Each wall is flat, endless, passes through zero and stands at right angles to its row. A trip goes straight from one point to another. Which walls does it cross, in order?
In the rows, 128 means zero.

Walls:
(1): [176 164 144]
(2): [154 146 111]
(3): [154 166 182]
(4): [102 122 189]
(5): [130 132  79]
Trips:
[185 142 149] to [ 73 128 164] => 4, 2, 1
[132 133 159] to [139 150 103] => 2, 4, 5, 3
[133 112 123] to [143  58 146] => 5, 4
[124  86 145] to [ 81 130  67] => 5, 4
[167  96 100] to [168 128 103] => none
[156 128  61] to [126 129 120] => 1

Walls:
(1): [116 110 177  61 118 158  97 105 162]
(2): [187 130 157 127 146 100 177 193 153]
(3): [130  93 102  76 128 181 103 191 107]
(4): [117  79 105 116 135  78 132 151  89]
(5): [110 117 109 136 122  97 101 139 139]
(6): [101  91  98 173 165 189  87 145 150]
(7): [143 146 113 137 135  70  80 147  93]
(8): [152 217 139 115 121 113 159 100 129]
Trips:
[ 73  91 162 113 165 183  88 110 116] to [138 139  92 167 116 109  65 106 119] => 5, 7, 3, 1, 4
[ 75  98 163 130 107 101 129  87 112] to [144 137 139  51  67 119 135 122 152] => 8, 5, 3, 4, 2
[138 185 115 132 165 156 116 123  87] to [165 165 129 125 142 145 143 177  88] => 2, 6
[179 109 185  73 138 139  73 123  75] to [162  64 158  99  47 132 145 134  72] => 7

Walls:
(1): [220  81 107 103 146 111 149 139 107  87 130 168 187  98 107 148 202 153]
(2): [131 116 193 135 110  47 178 134 120  99 123 135 118 128 102 195 116 154]
(3): [ 92 142 167 141 133  89 109  91 162 139 164 141 123 143  98 108 140  66]
(4): [144 112 114 112  89 130 116 125 164  87 134  84  88  99  65 144 112  95]
Trips:
[ 35 119 136  88  82 145 144 114 104 130  81 111 159 129 162 102 151 151] to [ 77 143 109 140 117  99 157 152 175 134 150 152 117 128 125 141  59 154] => 2, 3, 4
[190 141 138 113 220 113 154 115 130 113 119 109 109 124 157 152 161 107] to [ 91 137 129  78 121  95 156 115 191 170 104  86  77 128 140 152 178 137] => 3, 4, 1
[104 103  51 110 124 116  79 109  89  95 123 110 142 172 146 114 104  59] to [120 110  69 173 143 134 139 136  99 159 162  71 102 147 158  86 163  84] => 4
[119 122 124 174 127 148  77 117 138 167 128 193  97  95 122 139 177 169] to [161 134 134  91 215 139 162 147 146 126 136 113 112 185 121 138 116 122] => 3, 2
[126 151  92 107 103 153 118  89  96 121 111  60 132 123 152 150 144 122] to [ 33 135 126 121 180 173 143 114  63 170 138 102 131 150 166 159 188  47] => 4, 3
[129 145  72 150  53 131  67 129  54 104 152 150 117 133 128  94 114 133] to [101 172  86 169 208 123 136 111 171  74 147 126 182 155 154 109  91 116] => 4, 3
[107  99 142 121  99  98 144 102 127  63 146 111 104  50 159 194 131  88] to [149 134  90 143 124 143 121 182 130  85 151 136  96  53  77  91 155 142] => 3, 2
[150  94  82  93 118  58  71  99 189 106  90 122 125 137 149  91 115 134] to [ 93 115 131 131 114  91  96 111 120 118 120 132 147  86 113 151 136 113] => 2

Walls:
(1): [110  92 118 155 164  97 152  91  78 125  56 115 138 175 148 100 140  43
 159 118  77 169  71 191 160  50  72 158 152 146 109  76]
(2): [ 89 143 138 160  93 119 151  70 120  97 144 155 138 115  48 153 159  88
 133 141 118 119  87  95 107 110 143 129  72 141 108 110]
(3): [112  95 105 116 125 119 124 168 119 127 159 134  77 111 184  91  94 100
 162  71 149 178 195 141 137 102 135 132 140 214  91 126]
(4): [112 156 144  80 130  88 127 196 130  82 160  49 168 147 133 194 147 112
 159 159 112 163 107 135  84 118 162  61 120 161 115 123]
(5): [155 133  87 150 242 102 126  89 105 114 148 102 194 172 156 132 112 185
 162 137 107  96 123 123  92 120 141 109 112  99 174 139]
(6): [153  91 118 104  98 152  62 121  55  91 201 103 117 121 109 198 148 152
 178  73 113 164 179 161 157  64 132 132 191 143 107 129]
Trips:
[139 125  36 111 105 168  82 113 172 152 131 132 113  67  91 118 169 124
 108 187 117  90 150 130 181 112 147 147 140 126 154 128] to [123 167 133 127 130 192 111 121 101 116 154 138 110 147 163 139 152 103
 161 116  81 115 154  60 118 182 185 145  93  59 106 134] => 5
[ 67 150 173 128 104  90 162 155 121 138 168  93  55 128 181  79 154 151
 150 196 111  80 137 152 125 132 137 136 149 122 163 125] to [128 121 156 124 184 120 115 128 129 144 131 152 142  90 137  89 114 157
  92 110 123 169  69 144 158  39 173 127 154 107 143  69] => 1, 5, 4, 6
[139 110 117 133 134 150 122  71 129 146  60  85 202 145 119 138 158 113
  89 142 126 130 103 118 138 160 142 151 133 130 128 151] to [150 134  67  89 131 161 154 156 106  87  95 108 131  84 122 139 212  63
  62 127  86 179  96  78 120 142 145 200 163 107 165 114] => 5, 4
[122 117 114 144 128 154  90 132 142 129 153 102 128 160 182  93 121 113
 136  71 154 148 179 121  76 129 151 184 149 152 201  76] to [127 126  76 115 147 138 119 142 110 125  84  94 115 166 194 189 152 156
 134 105 130  59  84  83 164  94 138 179 175  81  43 103] => 1, 3

Walls:
(1): [ 92  82  63 114 148  72 124 139 157  81  76 177 114 172  87 105  99 116
  69 100 123  77 125 177 134 154 144 124 107 115 165 160 171 124 145 154
 125 119 109  93 152 117 139  66  81 103 132 106]
(2): [164 150 171  79 139 122 147 141 124  98 135 109 118 163 205 168 159 146
 116 135 128 129 116 175 127 106 129 151 112 136 115 106 144 104 161  84
 133 100 186  90 154 133 153 127 131 113 129 152]
(3): [117  91 101 161 147 138 143 129 151 122 144  99 126 157 165 131 129 126
 157  77 166 135 111 190 131 137 188 136 108 119  83 113 117 150 109 124
 134 111 105 128  85 149 178 147 147 147 110 130]
(4): [106 119  80 122 142 131 104 121 159 120 127 138 130 189 133  66 173  91
 187 120 105 194  75 171  92 137  86 157  76 162 119 105 125 132  86 145
 174 167 195  65 143 127 138 130 162 163 113 178]
(5): [112  80 146 162 150 166 134 119 168 139 130  99  60 150 103  78  93 153
  68 138 143  96 104  57 119 154 140 123 115 116 126 118 107 103 132  81
 110 214 118 149 159 117  96  87  94 103 117 143]
(6): [134 162 109 187 150 146 149 155 129 112 172 106 125 120 139 126 171 174
 122 109  94 167 196 115 179 126 107  96 193 140 123 127 181  93 103 108
 145 177 121 122  81 226 139  89 118 133 125 103]
Trips:
[136 112  73 167 122 116 158 121 131 101 127 152 197 130 138  98 134 100
 172 145 128  86  98 108 128  73 129 156 142 112  90 100 197 176 113 105
 134  63 160  89  90 148 102  56 113 137  90 119] to [131 131 151 134 104 125 107  98 145 179  72 147 113 157 104 113 100  98
 148  76  95  82 202  97 173  94 129  99 102 130 135 117 164 114 153 100
 133 139  69 117  82 126 125 148 202 130  86 152] => 2, 4, 5
[132 153 149 123 145 130  66 104 166 125  89 107  99 155 147 106 117 109
 108  62 159  99 179 136  98 149 144  39 109 115 108  73 131 169  83 113
 123 198  76  72  96  96 180  96 126 150 126 143] to [118 123 152 154 128 177 127 201 128  66 134 171 104 134  84 144  80  83
  93 130 158 108 137 142 125 118 106 165 103 155 113 117 182 103  58 103
 187 189 104 129  92  98 128 140 181 133 115 183] => none
[162 140 119  74 106 120  99 143  83  53  88 144  78  79 198 119 142 150
 130 138 194  70 149 129 119  99  58 100 151 112 128 123 135  86 160 119
 137 110 140 118  90  95 183 170 145  75 170 139] to [104 131 134  62  70 127 143 120  97 153 113  90 110  73 128 126 138 134
 150 146 111 113 166 145 191 150 141 132 140 121 174 122 106 157 111 135
 130 150 144 140  84 147 122 101 152 109 201  86] => 6, 2
[140  86 118  82 105 113 121 165  77  94  89 128 113 152 193 119 161 125
 106 130 165 166 185 142 118  93 129 108 156 116 118 133  97  98 102 114
  31 168 119 154 147 170  54 116 167 187 126 158] to [ 88 133  48 164 106 103 159 167  84 149 134 105  95 177  82 172 115 106
 124 113 118 167 180 100 182 156 122 134 126 124 145 186 141 111 112  73
 147 148  98 134 163 115 145 111 107 123  86 167] => 1, 2
[114 184 169 133 178 187 134 171 111 115 108 125 126 172 159 153 107 108
 176 181 133 166 108 152 107 104 148 146  64 134 150 122 143  97 141 133
 146 124 182 110  60 111 107 121 145 140 166  83] to [176  43  85 100  99 126 139  81 103 149 139 129 168  64 104 144 154 176
 119  66  83 152 116 150 103 150 121 110 160  84 103  94 177 175 138 173
 139 121 138 148 176  64 123 113 137 101 147 157] => 3, 1, 2, 4
[137 122 177 111 148 152 118  95 108 134 133 104  94 171 147 118 175 156
 168 158 142 144 101 173 117 160 115 130 123 120 142 145 182 119 122 125
  98 140  82  90 104 120 117 102  86  92 174 108] to [123 103 176   7 109 147 133 129 123 136 132  95 108 172 161 140 136 137
 177 102 121 133 127 117 131 102 154  99 176 121 112 119 172 110 103 102
 166 136 136 203 114 140 149 132 148 186 145 111] => 1, 5, 4
